Rows are points. The points of each table are mixes of a few directions, plus a little noise. Count the directions of each table, and those that both share. Where both have some left over, give the other angles between the two spaces (their principal angles), to ten degrees, smallest first.

First (6 x 2)
[[ 23 -37]
 [  9 -15]
 [-37  60]
 [ 31 -48]
 [-17  29]
 [ -7  10]]
Second (5 x 2)
[[  1  -2]
 [  9 -14]
 [ 14 -23]
 [-45  73]
 [ 20 -32]]
Directions: first 1, second 1, shared 1

First (9 x 6)
[[ 92 -13  19  18   2 -23]
 [ 53 -28   7  18  38   7]
 [-40  15  -6 -11 -19   0]
 [ 22 -19   2  11  32  11]
 [-76  29 -13 -22 -35   1]
 [-96  17 -20 -19 -10  20]
 [ 70 -36  10  23  49   9]
 [-36  27  -4 -15 -41 -13]
 [ 10   8   4  -2 -16 -12]]
Second (8 x 6)
[[ 14 -17   0   9  28  11]
 [-30  33   0 -17 -53 -22]
 [ 13 -14   0   7  25  10]
 [-53  59  -1 -31 -95 -39]
 [-15  16   1  -9 -27 -10]
 [ 30 -35   0  18  55  22]
 [ 44 -50   1  26  82  34]
 [ -7   7   1  -4 -10  -4]]
Directions: first 2, second 1, shared 1

First (10 x 9)
[[ -49  -54 -105   31   -2  -58  -56   12  -17]
 [ -12   28   20  -28    2   16   31   31   23]
 [ -39   58   30  -69    0   30   68   87   59]
 [ -15   12    3  -16    0    6   16   25   15]
 [  32    0   30   11    1   11   -2  -34  -15]
 [  11    0   11    5    1    4    3  -10   -2]
 [  53   25   77   -1    2   36   23  -39   -8]
 [  -6  -28  -36   24    0  -22  -31  -16  -16]
 [  -4  -31  -40   27    0  -25  -35  -23  -21]
 [  22  -10    9   18    0    0  -13  -34  -19]]
Second (10 x 9)
[[  49  -12  -22   42   13  -18  -20  -28  -25]
 [  35  -16  -31   37    9  -23  -21  -21  -24]
 [ -24    5    8  -19   -7    8    9   15   13]
 [  28   36   81  -26    0   44   39  -11   12]
 [ -33    7    8  -23   -9    8   10   18   15]
 [  60    7   20   24   10    5    0  -32  -17]
 [  34   14   31    5    4   15   13  -17   -4]
 [  27   23   52  -12    1   27   24  -11    4]
 [-102  -16  -44  -38  -19  -14   -8   56   28]
 [ -72  -45 -104   12   -6  -53  -45   32   -1]]
Directions: first 2, second 2, shared 1; angles 30

First (9 x 14)
[[ 14   4 -35  -4   4 -34 -10  59  -8   4  35  -2  -2  40]
 [-54  -6 -75 -42 -42  10 -16  44 -53  29  32 -53  46  35]
 [ 29   4 -19   0  -4   6  23  24 -20 -30  -2   9   1 -11]
 [ 26 -15  -1  18  -7 -15  16  19  23 -16 -49   4 -12 -69]
 [ 16 -17  22  30  -4  16  27 -15  18  37 -32  46 -20 -21]
 [-40  -4  85  22  28  17 -24 -97  48  67   4  29 -25  36]
 [-51  -1  63  -8  25  -7 -36 -57  25 -52  35 -47  -9  14]
 [ 36  45 -55 -30   6 -20 -15  32 -25  -1  -3  -5  27   9]
 [ 21 -10  15  14  -7  26  36 -10  -7 -36 -20  19 -10 -35]]
Second (8 x 14)
[[  6 -38 -46  11  52  48 -46  -5  18  -6  22  17   7 -23]
 [ -4  29  35  -7 -40 -36  35   4 -13   5 -17 -14  -5  18]
 [ -2  12  15  -3 -17 -16  15   1  -5   2  -7  -6  -2   8]
 [ -4  28  35  -7 -39 -34  34   4 -13   4 -17 -13  -5  18]
 [ -3  20  23  -5 -27 -25  23   3  -9   3 -12  -9  -4  12]
 [  5 -40 -49  11  56  50 -49  -5  19  -8  24  18   8 -26]
 [ -9  56  67 -15 -76 -69  66   7 -25   9 -33 -24 -10  33]
 [  9 -65 -80  17  90  81 -80  -8  30 -12  39  30  12 -40]]
Directions: first 6, second 1, shared 0; angles 90

First (11 x 24)
[[  18  -39   -2    7  -13  -26  -21   18  -41   50   31   17  -14  -12
    26   11   25   16   37   -4  -40  -12  -11  -23]
 [  -4    5    1   -1    2    4    3   -3    6   -9   -5   -3    0    1
    -3    0   -3   -3   -6   -1    8    1    2    3]
 [ -45   90    5  -15   36   63   50  -45  101 -121  -73  -42   33   31
   -62  -23  -58  -36  -88   10   99   29   26   57]
 [ -10   20    1   -2    9   13   12   -9   21  -26  -15   -9    7    7
   -13   -5  -13   -8  -19    3   21    7    7   13]
 [   1    0    0    0   -1    0    0   -1   -1    0   -1    0    1    0
     0    0   -1    0    1   -1    1    0    0    0]
 [   2   -7   -1    2   -3   -4   -5    2   -8    8    5    3   -2   -3
     5    2    4    2    7    0   -8   -2   -3   -4]
 [ -16   33    2   -6   13   21   17  -16   35  -43  -26  -15   12   11
   -22   -9  -21  -13  -32    5   36   10   10   21]
 [   0    1    0   -2    0    1    2    0    0   -1    0   -1    0   -1
     0   -1   -1   -1   -2    0    2    0    1    1]
 [  22  -46   -3    9  -18  -31  -26   23  -51   62   37   19  -18  -15
    31   12   30   18   44   -5  -50  -14  -13  -28]
 [  40  -82   -5   15  -31  -56  -45   39  -90  109   66   36  -30  -27
    55   22   54   33   80  -10  -88  -26  -21  -51]
 [ -11   21    2   -4    8   15   13  -11   24  -29  -17  -11    8    7
   -15   -6  -15  -10  -21    2   25    7    7   13]]
Second (9 x 24)
[[-103  -13   25   34  -77   10  -10   15   15   76   44  -44  -15   -8
    32   16  -78  -61  -51  -67  -27  -37    6  -27]
 [  52   -5  -21  -27   18   42    3    3   -2  -38   20   11    8  -51
    13   -8  -40   -7   29   23   24    4    3  -20]
 [ -80    0    6   45  -31  -37   -1    6  -13   50  -14   -4   -8   47
     2    5   28  -12  -54  -35  -22   -8    9   25]
 [  31   -8  -34  -21   -4   64   -3    0  -12  -20   41   19    8  -70
    34  -11  -61  -43    7   23   26    3   26  -23]
 [  32    6   10  -17   21   -8    0   -8    9  -17  -14    0    2    7
   -18    0   22   25   25   16    1    7  -12    1]
 [  17    3   21   -8   16  -20    5    5   18  -18  -12  -17   -1   16
   -21    5   10   35   26   -7   -3   -7  -28   -5]
 [  18    4  -10    9   31  -24   13   18  -11  -36  -25   10    6   21
   -13   -6   27   38    7   -4   11    0  -15   15]
 [ -27   12   47    4   -6  -57  -11  -27   21   42  -36  -17  -12   67
   -37   13   75   26   -4    0  -37    9  -14   23]
 [  58    2  -41  -20   31   30    2  -12  -24  -39   -3   44   12  -32
     8  -17   18   -3   15   51   27   27   25   13]]
Directions: first 1, second 4, shared 0; angles 80
